Each row of a before or after table is a point. The points were changed in one or more steps. Then noise was added and the rows were shuffled. The steps act on columns, c1 being the first. What was done? A step turns or swaps two columns, mirrors them in a line or flattens them onto one, adds a multiple of one to another, or multiplies or shifts one. Angles are multiples of 10 degrees, from the lower column toward the higher: turns from -170 to 170, lines from 10 to 170 but not 90. Use the fewest steps. Two steps may share a column if one is a turn and the other turns, adds or multiplies; they go together, in the order done. Otherwise the lowest column goes first.
(in the rows, 128 means zero)

Before (12 x 2):
[[119 142]
 [ 91  81]
 [ 87 150]
 [ 87 143]
 [ 92  81]
 [156 190]
 [ 99 125]
 [ 70 159]
 [174 171]
 [119  92]
 [128 180]
 [ 95  82]]
After:
[[130 149]
 [192 135]
 [ 73 116]
 [ 66 112]
 [107 165]
 [102 148]
 [ 77 110]
 [108 185]
 [114 172]
 [158 169]
 [186 157]
 [100 106]]
Steps: turn c1 and c2 by -40 degrees

Before (14 x 6):
[[115 112 180 138 143 124]
 [ 77 135 166 147 144 101]
 [199 122 165 141 188 121]
 [ 84  89 172 128 121 153]
 [166 106 142 147 200  72]
 [117 162 179 154  56 132]
 [125 178 147 182  88 155]
 [ 78 119 168 155 112 118]
 [188 138 101 173  62 121]
 [ 81 125 132 154  62  97]
 [186 138 106 117 126  73]
 [192 131 161 104 205  92]
 [ 87 113 160 124 125 138]
 [114 156 124 143 103 159]]
After (14 x 6):
[[103  99 179  86 128 108]
 [165 150 171 180 213 158]
 [138 113 186  72  98 143]
 [ 94 124 123 131  79 134]
 [121 128 170  86 116 134]
 [165 115 177 190 173 168]
 [ 86 115 193 139  78  75]
 [ 99 102 132  90 115  53]
 [ 91 110 178  91 164 117]
 [ 70  93 152 160  75 121]
 [160 102 146 153 227 138]
 [137  89  93 191  93  73]
 [153 143 102 179 181  82]
 [130 115 196 111 141 135]]
Steps: turn c2 and c4 by 70 degrees; turn c1 and c4 by 60 degrees; multiply c3 by 1.3; multiply c6 by 1.3; turn c5 and c6 by 50 degrees

Before (10 x 11):
[[122 157 144  71 101 125 154 135  79 162 177]
 [139  64  78 130 159 104 110 136 160 118 157]
 [126 102  82 142  91 115  85 147 143  83 102]
 [127 135 141 141 180 127 186 209 234  73 170]
 [151 160 111  64 133 151 129 172  58 174 123]
 [108  96  86 142 160 140 172 117 158 112 106]
 [168  82 100 138 145  59 116 112 181 111  93]
 [118 118  91 215 142 115  74 113 139 106 100]
 [170 109  78 180 103 147 127 140 134 122 124]
 [149 186 133  72 122 178 108 115 108 133 151]]
After:
[[ 92 111  89 112 160 129  94 100 162  97 123]
 [142  62  88 131 168  86 139 146 174 107 126]
 [118 105  68 114 152  53 147 125 141  96  62]
 [146 114 114  90  99 152 114 149 175 117  98]
 [162 130 178 187 104 137 120 103 119 200 170]
 [144 158 196 198 135 157 119 142 151 213 118]
 [154 118  30 142 173 109  26 155  95  16 152]
 [168 180 147 172 121 180 162 126 134 133 130]
 [ 97 127  99  35 143 106 161 169 160  80 116]
 [109 111 109 118  86 141 147 169 174  43 108]]
Steps: turn c2 and c11 by 20 degrees; turn c1 and c11 by -50 degrees; mirror c3 and c9 in the line at 140 degrees; turn c4 and c8 by -160 degrees; turn c7 and c8 by -140 degrees; add -0.5 times c5 to c6; multiply c10 by 2

Before, 14 rows:
[[128  98 151 149 157 145 139 154 151 103 166 141  72 160 137 139 124 112]
 [104 126 151 128 204 128 161 144 143 116 100  91  93  88 117 118 166 111]
 [165  80 160 156 157 127  83 141 113 152 162  89 119 129 182 102 115 151]
 [168  80 154 131 125 113  96  99 154 149 169 144 134  95 154 103 115 139]
 [162 128  78 146 126 129  82  95  92 132 116 145 142 114 140  75 179  80]
 [ 85 162 103 117 189  91 126 106  76 139 163 174 112 141 155 134 139 138]
 [174 161 115 118 157 104 147 136 124  75 172 136 127 146 133 155 120  75]
 [101 103 136 116 185 145 138 117 102 104  95 139 130 123 132 119 159 119]
 [166 160 158 155 172 105 151 114 122  96 132 105 129 180 146 119 161 104]
 [120 111  92  84 136  79  98 129 105 122 136 127  61 139 123 144 123 129]
 [172 148 122 107 125 134  88 110 113 162 155 155 117 124 130 119 114 100]
 [ 95 152 153 143 127  65 159 146  79 111 172 143 146 160 150 148 105  71]
 [ 99 141  80  70 116 137  90  94  95 145 161 139 102 124 160  98 135  73]
 [119 156  83 133 151  73 129 149 118 125  98 104 107 159 144  96 101 156]]
After, 14 rows:
[[100  65 124 142 186 145 138 129 102 105  95 117 132 136 131 119 162 168]
 [166 210 181 125 171 105 149 143 122  96 132 120 128 158 146 155 175 162]
 [167   6  96 152 125 113  96 115 155 148 169  93 136 155 152 139 108 114]
 [173 209 145 107 157 104 146 106 123  73 171 130 128 115 132 109 167  90]
 [119  87 139 128 136  80  98 105 104 122 135 121  61  91 124  82 124 122]
 [119 198 160 157 152  71 130 118 116 124  99 146 107  82 144 145  82 102]
 [105 123  88 137 204 129 161 157 143 116 100 154  93 149 120 132 175 173]
 [166   7 128 142 156 126  84 158 113 151 162 154 120 160 181 163  99 122]
 [129  54 159 112 157 144 139 114 153 102 166 151  73 152 136 145 138 116]
 [172 178 123 143 126 133  88 112 114 162 156 104 116 121 129 112 142  95]
 [ 99 160 124 175 116 137  90 132  92 144 159  95 103  79 159  82 181 110]
 [ 93 187 160 105 127  66 159  79  78 110 172 128 146 152 150 136 158  67]
 [ 85 214 140 126 188  88 126  75  76 140 163  86 111 102 156 114 128 149]
 [163 126 113 170 126 129  81 124  93 132 116  92 142  79 141 163 209 174]]
Steps: multiply c2 by 2.5; swap c3 and c14; turn c4 and c16 by 110 degrees; add -0.5 times c6 to c12; turn c8 and c12 by 110 degrees; multiply c17 by 1.6; turn c17 and c18 by 60 degrees

Before:
[[159 123 129 119 162 114 112 155 104 156 140 103 108 112 129 122 156 145
  117 116 119 116 155 145 166 101 123 136 116 127 130  98]
 [137 127 135 132 164 131 123 141  90 148 124 123 112 131 117 141 152 164
  127 109 133 136 152 142 191 119 118 115 137 134 132 138]
 [153 109 154 111 134 118 124 135  99 140 141 106 138 123 129 167 161 146
  131 134 132 131 138 133 144 131 140 135 109 114 141 147]
 [ 84 152 102 127 111 124 120 141 136 145 127 106 157 132 151 115 129 123
  164 130 126 148 100 136 114 137  91 108 126 108 151  96]
 [144  82 131 127 153 122 123 160  98 168 111 103 119 120 134 130 160 173
  127 141 137 110 164 125 161 122 140 114 103 143 127 118]
 [146  98 107 114 152 110 141 129  83 140 144 109 137 111 156 159 133 176
  130 124 125 131 157 131 164  86 129 110 115 135 129 125]
 [111 169 105 135 110 117 131 130 134 126 106 125 142  97 142 133 119 132
  141 133 174 142  84 154 102 108 118  99 148 131 142 109]
 [146 111 154 143 135  95 147 141  92 130 141 103 117 149 134 148 166 155
  115 136 126 139 164 142 161 130 107 136 106 145 118 128]
 [122 114 132 132 121 140 176 141 133 118 129 125 105 145 103 182 120 127
  150 153 107 159 130  89  79 152 142 156  88 153 143 111]
 [116  99 151 170 126 154 200 136 153 121 132 115 136 127 110 148 123 107
  152 147 108 143 110 100  90 147 149 161 100 154 165 111]
 [129 153 127 118 116 139 133 145 137 112 114 113 158 106 142 134 111 114
  131 114 149 143 122 147 109 138 128  71 132 138 155 102]]
After (11 x 32):
[[137 129 135 131 165 131 124 140  91 147 124 119 108 111 115 143 153 162
  127 118 112 137 153 143 191 132 118 127 137 135 133 137]
 [129 153 128 118 116 140 132 143 138 112 114 106 120 108 119 130 112 115
  131 143 201 143 122 146 110 116 129  66 133 139 155 101]
 [116 100 152 172 126 155 200 138 153 120 131 121 154 145 132 140 124 108
  151 135  48 143 109 100  90 105 149 148  99 155 164 111]
 [ 86 152 103 128 112 126 120 140 137 145 127 108 138 134 144 110 130 123
  165 123 178 148 101 136 114 124  91  94 126 107 149  97]
 [145  97 108 115 153 110 141 129  81 139 142 106 115 118 148 172 131 175
  129 142 185 130 155 132 164 156 129 108 115 134 128 125]
 [112 170 106 136 109 116 131 131 135 127 107 124 132 124 101 139 120 133
  141 160 250 142  83 154 103 144 119  96 150 132 143 109]
 [147 111 154 143 136  95 145 139  94 129 142 109 118 142 132 146 165 154
  117 110 139 139 162 142 159 120 106 142 105 144 119 129]
 [120 116 131 132 120 140 177 140 132 118 129 132 127 158 128 172 120 127
  150 121  31 159 131  89  80  87 140 166  89 153 141 109]
 [158 122 128 121 163 114 113 155 104 155 140  95 113 111 136 132 155 143
  117 140 113 117 156 145 166 155 122 146 117 128 131  99]
 [154 110 154 110 132 118 125 136  99 142 139 109 133 131 125 165 161 144
  131 135 137 130 137 134 144 112 137 128 110 114 140 145]
 [145  82 131 126 155 122 122 161  98 168 112 103 121 139 123 133 158 172
  125 142 161 109 164 125 162 132 140 122 105 142 126 118]]
Steps: turn c13 and c28 by -40 degrees; add -0.5 times c11 to c13; turn c14 and c20 by -70 degrees; add 0.3 times c14 to c12; turn c15 and c21 by 50 degrees; multiply c21 by 3; mirror c16 and c26 in the line at 170 degrees
